Each row is a point. A path goes straight from each point to the next, and from the last back to the first. The post is the endless flat space through its rows: a point in 2 columns, a line in 3, a plane in 4, and so on, so that a path can go around it. Count how often the path circles the post. Going back the other way cancels.
(in the rows, 128 means zero)

Post (1 x 2):
[[124 137]]
Path, 21 rows:
[[ 80 134]
 [110 111]
 [137  74]
 [196 132]
 [154 144]
 [148  94]
 [113 107]
 [ 87 151]
 [ 86 182]
 [ 73 114]
 [ 99  62]
 [ 84 128]
 [ 67 165]
 [ 74 105]
 [126  89]
 [171 134]
 [190 123]
 [131 101]
 [164 129]
 [153 162]
 [106 188]]
Times around: 1

Post, 3 rows:
[[149 160  76 114]
 [ 97 123 180 139]
 [119 127 105 104]]
Path, 24 rows:
[[110 101 132 143]
 [148  89 143  69]
 [136 177 147  91]
 [134 179 102 123]
 [123 143  24 113]
 [136 120 116 163]
 [137  95  84  66]
 [134 144 139  95]
 [145 180  86 121]
 [ 92 170  91 128]
 [143 182 108 131]
 [133 113 103  64]
 [117 106 144 127]
 [111 132 134 169]
 [ 66 142 141 154]
 [163 206  67  92]
 [ 94  80 195  90]
 [174 130  77 122]
 [105 115 182 192]
 [ 52 140 186 162]
 [137 185  88 115]
 [ 84 105 171  89]
 [ 70 142 122 100]
 [ 83 134 126 168]]
Times around: 0

Post:
[[148 113 169 115 123 116]
 [162  94 138 133  96 113]
 [100 147  70 139 109 122]
 [146 179 140  98 171  73]
 [118 162 134 118 103  90]]
Path (26 x 6):
[[159 142  91 127 116  54]
 [131 102 150 115  81 128]
 [119 148 124 127  68 127]
 [128 111 178 150  57 171]
 [180 111 215 106 172 102]
 [ 55 154 139 124  78  76]
 [152  76 143 118  74 116]
 [205 102 165  98 161 111]
 [182 111 197  89 163 154]
 [142 190 152 148 116  88]
 [107 160 177 145  81  58]
 [179 106 130  92 135  45]
 [155 128 126  78 161 117]
 [146 157  60 132  93 127]
 [182 126  90 150 146 109]
 [181 123 144 125 128  49]
 [172 116 162 104 132  70]
 [144 106  92 115  77 110]
 [159 129 107 126  76 116]
 [196 136 159 154  91 104]
 [171 163 175 107 189  65]
 [151 148 134  95 169  48]
 [146 150  69 125  96  65]
 [112 149 103 124  86 119]
 [176 163 159 108 170  79]
 [104 133 156 143 100 113]]
Times around: 5

Post, 7 rows:
[[100  93 157 116 150 155 156 150]
 [112 104  87 118 139 145  93 147]
 [139 129 126 139 156 120 110 143]
 [153  86 132 136 105 131  82 173]
 [ 99 140 156 145 132 111 105 121]
 [115 160 159 139 119 131 184  69]
 [106 155 132 106 112 113 165 119]]
Path, 25 rows:
[[177 112 137 131 116 122 143 111]
 [149 121  95 141 156 148 101  94]
 [101 115 140 105 112  79 129 145]
 [145 150 134 157  84 109 147 101]
 [ 68 113 162 131 174 166 146 131]
 [130 122 179 122  99 115 119 162]
 [102 165  12 139 236 162 154 132]
 [ 32 164 103 142 239 116 175 104]
 [132  85  76 100 149 151 117 112]
 [140 118 177 121 165 133 139 133]
 [159 120 118 113  64 123 109 189]
 [ 69 101 148 155 141 169 138 120]
 [108  83 102 104  94 119 129 126]
 [121 167 170 174 169 107 111  61]
 [ 93  89 108 118 190 190 121 146]
 [149 141 209 171 160 134 104 153]
 [ 60 109 168  84 173 157 119 112]
 [108 142  85 114 121 110 100 107]
 [ 85 100   7 114 104 133 101 151]
 [112 105  50 113 194 167 156 157]
 [ 91 145 116 131 166 109 152 102]
 [158 138 105  91 192 117 147 172]
 [ 98 112 174 126 170 187 123 117]
 [123 117 174 137  84 120 131 175]
 [156 123 174 175 138 103 161 132]]
Times around: 2

Post, 8 rows:
[[131 138 154 103  81 100 107 153 135]
 [108 195 125 165  93 110 166  92 115]
 [142 135 114 158 165 120 144 146 103]
 [125 131 125 120 189 105 137 103 103]
 [118 148 137 136 129 129 109 154 178]
 [170 141 104 147 132 146 134  99  99]
 [105 173  85 143  91 117 131 105 133]
 [129  77 125 123 122 128 106 101 102]]
Path, 30 rows:
[[158 175 152 136 103 112 155  47  65]
 [112 212 102 100 197  93 123  91  95]
 [139 187 151 121  52 146 144 128  85]
 [170 162 115 121 113 158 179  97 111]
 [118  34 107 100  89 150 115 155  87]
 [118 131 112  97  79 124 110 144  86]
 [ 83 104 105 131 142 117 136 116 109]
 [138  83 135 110  68 152  91  80 163]
 [ 91 127 137 154 150  90 128  66 140]
 [103 206 154 111 201  71 124  95 122]
 [144 114 140  91  76 113 100 146  68]
 [ 70 125  93 102 170 123 131 113 128]
 [151 116 101 134 143 144 135 101 118]
 [186 204 177 153 160  78 180  88 139]
 [144 142  67 116 137 121  52  94 177]
 [170 210 158 220 111 169 177  86  95]
 [108  54  34  89  49 211  53  82 130]
 [144  58 151 136  48 197  83 116 176]
 [117 206 112 164 103 102 166 102 143]
 [169 173 190 144  42  81 149 148  98]
 [112 190 118 147 185 100 150 112 118]
 [104 167 117 126  85 130 112 173 108]
 [133 120 132 104 105 139 142 111 112]
 [109 115  87  44 106 123  97  96  98]
 [142 165 101  98 172 158  70  95 154]
 [140 170 133 161 164 132 112  89  88]
 [ 93 193 131 129 130 107 156 122  84]
 [150  83  89 135  97 160  93 206 133]
 [181 102  87 118  80 101 142 148 111]
 [163 161 168 163 145  61 159 186 148]]
Times around: 4

Post, 11 rows:
[[ 96  99 109 120 108  58 128 110 169 106 125 130]
 [147 122  50 131 107  97 109 107 157  95 115 156]
 [137  76 134 141 126  95 128 142 140 162 122 150]
 [147 133  85  97  98 116 147  84  94 129 119  98]
 [188 153 119 175 143 169 106 198 111 106 118 126]
 [135  83 112  91 107 131 129 171 152 117 145 137]
 [109 144 101  98 106 106  80  86 143  89 106 150]
 [161 115 130 127 128 113 140  77 157 142 120 125]
 [ 84 148 143 104  84 128 158  54 158 162 167 164]
 [ 35  90 117  44 146 134 180 155  99  98 113 113]
 [125 110  80 143 165  77 146  94 132 157 172  99]]
Path:
[[ 88  90 120 103 106 101 183 104 116  65  95 100]
 [145  83 137 133 108  99  98 136 103 132 183  61]
 [106 155 101 102 110 168  85 123 122 107 131 136]
 [130 115 138 122  93  98 128 108  73 217  93 127]
 [112 143  86 113  99 113  64 110 105 144 119 125]
 [132 154 193  79 102 191  90 108 118 118 147  80]
 [146  98  87 130 203 121 152 145  44 126 113  60]
 [126  75 115 129 137 123  99 116 178 110 131 123]
 [127  68 136 137  46  23  88  98 154 150 141  91]
 [123 113 117 126 113  83  96 102 185  73 144 142]
 [ 85 147  46 117 135  80  86 136 171  24 132 156]
 [119 174  94 117 100 137 157 124 102 114 127 118]
 [ 95 101 120  61  81  80 169  55 189 162 168 156]
 [203  76 174 102  96  99 116 109 145 203  50 134]
 [ 71 145  30 123  90  54 132  71 150  85 137 102]
 [116 114  96 126 140 141 111  68 156 138 120 198]
 [ 92 159  92 149 169 161 132  39 157 133 152 128]
 [108 117  43 109  63 128 182 156 179 133 165 165]
 [123 142  90 125 122  99 199 109 116 123 114  88]
 [ 97 111  66 133  69  60  75 121 221  86 119 178]
 [ 89 139 121 128 128 175 124 145 201  61 146 159]
 [100  48 136 109  95  86  76 118 196  84 111 207]
 [145 197 139 139 125 131  86 147  94  67  66 143]
 [ 76  90  99  49 137  91  79 115 144 151 144 166]
 [139 118 100 114 117  95 124 103 134 162 126  79]
 [190 122 106 129 142 122 123 119 203 133 156 142]
 [ 57 106  44  59  74  79 145 107 148 127 147 169]
 [142  94  91 134 110 103 135 126 130 175 156 124]
 [123 139 111 174  95  92 104  99 111 150 137 112]]
Times around: 2
